Each row is a point. Two turns around zero, p and q, are shown by what they do to some points. Where does a point land after both, in the order given? Backwards means that the second turn is done in reverse. Each puzzle has new turns, and all numbers are rounded.
(in the rows, 128 means zero)

Turn p:
[146  55 137] => [107  65  92]
[167 129 177] => [131  84 173]
[148 128 127] => [143 116 131]
[119 155  78] => [159 171 106]
[ 97 137 167] => [ 88 139 157]
[ 92 164  82] => [141 193 109]
Turn q:
[ 78 112 177] => [ 73 174 136]
[176 117 125] => [166 117 157]
[ 93  78 142] => [ 74 128 159]
[136 175  97] => [158 114  82]
[158 158 100] => [170 109 106]
Where do these land?
q, then p: [84 97 81] => [ 75 131  80]
q, then p: [150 101 105] => [109  91 127]
q, then p backwards: [122 191 138] => [114 124  66]
q, then p: [ 92 107 105] => [ 91 140 100]
q, then p: [176 160 182] => [184 126 183]
q, then p: [145 112 157] => [125 125 165]

Turn p:
[ 94 115 139  90 144 161] => [140 154 133  75 122 151]
[120 161 148 144  95  98] => [ 83 146 124 157 146 114]
[ 92  96 107 158 108 137] => [135 137 140 155 122 183]
[148 130 109 132 158 101] => [151 100 115 136 152 111]
[132 145 100  95 139 112] => [123 102  96 105 146 127]
[149 103 115 138 156 125] => [165 103 137 133 129 123]
[140 150 160 115 131 173] => [126 158 126 102  90  99]
[140 120 149 168 110 146] => [129 144 152 162  99 120]
[137 134 124 112 110  98] => [100 106 127 127 146 123]
Turn q:
[138 115 131 126 137 136] => [146 125 124 127 134 123]
[165 139  96 116 131 146] => [144 119 105  88 105 124]
[ 85 166 134 100 138 145] => [108 110 187 112 120 134]
[141 143 132 121 108 130] => [120 142 127 119 110 113]
[ 59 127 144 193 120  97] => [ 88 153 146 188 153 188]
[131 109 113  86 123 117] => [126  90 119 132 119  98]
[156 135 123 109 152 109] => [123 116 110  98 148 108]
[150  98 127 164 135 134] => [159 145  97 140 141 144]
[127 120 152 138 108 137] => [137 152 136 148 122 120]
Where do these land?
p, then q: [123 112 163 116 122  99] => [123 130 158 130 166 118]
p, then q: [116 112 122 137 113 162] => [136 151 140 129  94 123]
p, then q backwards: [129 129 107 152 153 107] => [129  86 133 135 143 126]
p, then q: [158 114 130 114 126 105] => [135 118 123 156 154 114]
q, then p backwards: [115 117 112  93 133 100] => [163 134 114 117 113 100]
q, then p backwards: [134 156 106 150 114 113] => [106 146 120 111 101 146]
p, then q: [120 154 125 142 130 225] => [ 90 152 113 109  41 114]
q, then p: [129 130 158 120 135 112] => [138 138 124 129 157 115]
